Rows are points. To make a cloud, some directions were put in groups of two or more. Within a group, all points are equally far from the middle, so they leave a hole (a ring in 2 directions, a hollow ball in 3). The other directions are filled evenly. Then the cloud was stretched, turned, moved and blurred a little. How many holes are there, and how many directions does each take, smallest first?
In the rows, zero is written as 128.

Cloud, 20 rows:
[[176  85 163]
 [132 110 152]
 [136 113 179]
 [ 65 129 159]
 [132 166 125]
 [166 120 131]
 [ 75 108 198]
 [149  60 204]
 [ 78  99 160]
 [147 158 161]
 [146 146  57]
 [ 82 129 143]
 [ 78 121 178]
 [112 137  70]
 [135 137  78]
 [133 103  99]
 [140  98 108]
 [104  68 116]
 [ 88 184 200]
 [ 66  64 167]]
Holes: 0

Cloud:
[[140 156  98 135]
 [133 145 145  92]
 [207 199 128 167]
 [113  94  64  94]
 [203 109 107  75]
 [ 88 135 142 166]
 [ 98  85 131 160]
 [111 165  28 105]
 [135 129  94 190]
 [118 196  75 107]
 [189  84  73 103]
 [184 131 106 119]
 [206  78  92 106]
 [101  75 121 121]
 [135 171 143  79]
 [230 133 102 113]
 [161 159 111 170]
 [130  58 160 107]
 [126 162 123 177]
 [172  68 144 117]
 [176 117 157 113]
 [120  73 144  78]
 [143 115 153  68]
 [115 101 141 109]
 [ 96 124  77  93]
 [102 145  89 160]
 [207 148 109  91]]
Holes: 0

Cloud:
[[ 92  73 151 110 110 114]
 [ 95 144 128 122  71  91]
 [164 163  65  98  91 138]
 [112 157 131 131 187  91]
 [ 54 196  84 109 126 126]
 [111  87 102  65 127 155]
 [125 129 166 159 181 164]
 [126  79  97  72 127 118]
 [111 160 165 103 134 145]
 [114  72  85 105 177 133]
 [ 67 156 103 185 128 126]
 [ 33 131 145 162 153 160]
 [ 43 127  95 172 130 152]
 [114  92 105  86 100  82]
 [131 137  92 162 109 201]
 [ 72 192 133 145 106 186]
 [ 71 186 103 159 173 160]
 [132 130  29 104 103 147]
 [141 128 105  74 146 154]
 [163 106  59  97 116 114]
 [ 65 199 127 130  87 167]
 [167 109 112  92 102 140]
 [139 142  99  92 173 147]
 [ 33 132 116 168 125 163]
 [ 89 115  97 113 103 225]
 [ 76 212 103 104  90 155]
 [ 98  93 130 177 138  92]
 [ 81 194  91 128 168 152]
 [160 178  97 117 133  90]
 [ 88 110 180 150 135 103]
 [126 198 105 112  86  95]
 [ 94 214  80 113  93 117]
 [ 94  97 163 167 137  96]
 [ 54 152  56 105 101 121]
 [ 61  96 156 161 179 120]
 [ 46 129 111 141  80 161]
 [ 94  91 116  84 118 196]
 [115 188  58  93 116 180]
 [103 116  98  99  71  87]
 [ 53 172  79 156 140 125]
 [ 61 180 151 137 123 183]
 [112  49 118 150 175 126]
 [ 82 214  93  98 102 156]
 [126 180  98 183 144 131]
 [120 189 115 113  83  90]
 [ 98 148 128 159 177 206]
 [148 113  77  94  71 144]
 [105  79  95 101 156  88]]
Holes: 3 (2, 2, 2)

Cloud:
[[141  75 204 183 143 142 142 110]
 [195 158 150 164 134 210 145 138]
 [208 117 165  71 135 147 145 142]
 [185 135  47 126 136 173  86 107]
 [ 97 153 161 114 100 173  76 124]
 [220 129 123 128 101  70 141 163]
 [174 142 136 131 218 187 150 100]
 [191 159  74 107 114 141 143  74]
 [205 195 152 140 169 112 133 122]
 [ 88 142 114 143 191 157 178 108]
 [ 58 107 131 140 155 165 138  76]
 [204 134 188 177 109  76 119 134]
 [127  93 120 138  95 159  83  99]
 [140 101 127 164  98  57 171  99]
 [ 62 121 143 146 174 128 132  82]
 [111 165  90 146 128 144 147 172]
 [152 127 155  73 187  89 102 131]
 [154 129 134 108  98  78  73 158]
 [ 92 147  95 131 178  99 184  84]
 [103 167 139  89 105 188 102 161]
 [135 135 138 180 177 177 115 153]
 [154  77 103 176 127 175 165 100]
 [143  69 172 175 172 120 125  92]
 [110  47  74 138 137 143 166 153]
 [ 87 111 196 102 177 118  77 122]
 [101 144 138 177 157 120 117 149]
 [152 121 144 111 174 174 202 154]
 [ 80 160 104 101 104 119  73 136]
 [154 127 141  95 210 215 120 104]
 [121  46  82 180 149 120 167 115]
 [155 135 110  88 192 100 107  93]
 [200 128 177  86 174 180 136  88]
 [139 150 167  91 217 227 113 114]
 [101  95 114 152 190 195 127  92]
 [183  68  81 159 171 111 180 106]
 [166 109  96 158  83  45 133 152]
 [138 164 181 131 136 202 168  90]
 [ 68 121 164  79 139 184 137 135]
 [101  84 135 162 161  56 154 130]
 [204 114  70 136 156 114 120 183]
 [167  90 142 138 144  50 183 123]
 [194 146  84 141 109  86 109  81]
 [145 104 142 149 175  67 143  76]
 [202  82 191 182 117 114 140 118]
 [195 113 164 102 191 183 131  87]
 [167 172 139  98 127 163 158  73]
 [170 101 116 111  86  88  90 152]
 [133 116 112 180 172 158 119 164]
 [155 152 144 165 127 217 114 117]
 [150 116 162 128 105 148  49 134]
 [172 126 101 118 197 111 144  74]
 [189 119 111 152 106  67 175  85]
 [114 193 171 127 194 184 106 114]
 [171 134 194 106 178  90 187 148]
 [ 97 164  85 119 198 186 131  96]
 [121 159 103  72 199 198 107 140]
 [166 103  97  66 159 140 146 113]
 [208 138 150 100 191  97 126 182]
 [ 94 138  92 155 103 160  84 100]
 [ 92 159 142 129 129 152  57 122]
 [212  76 142 169 110 106 157 137]
 [153  81  86 119 187 148 128 178]
 [159 197 160  92 151 228  87 136]
 [117 178 135 103 149 161 121 194]
 [ 99 155 152 113 198 218  80 127]
 [ 86 107 201  89 164 106 103 141]
 [159 156 188 123 178 152 192  91]
 [110 115 120 136 191 196  69 119]
 [ 81 142  70 132 194 178 155  88]
 [ 82  82 114 132 169 129 109 180]
 [ 95 180 184 101 193 144  92 108]
 [170  98 161 144 175 193 189 144]
 [140  90 135 124 181 215 123  90]
 [140  94 128 188 183 138 113 151]
 [ 76 152 100 151 180 118 158 120]
 [210  76 139 144 119  89 170 141]
 [ 66  92 102 128 101 137 115  76]
 [169  86  94 140 119 181 119  81]
 [ 87 130 117  93 135 100 144  64]
 [ 69 116 128 155 163  98 174 103]
 [166  76 151 112 126 178  98 114]
 [178 124  91 110 144 179 163  68]
 [174 129 147 112 202 184 128 196]
 [147 205 121 106 162 131 104 101]
 [161 149  77 110 118 215 129  93]
 [115 157  75  69 192 183 114 141]
 [190 142 138  95 154  96  59 148]
 [140  91 144  93 158 204 155 162]]
Holes: 3 (2, 2, 3)
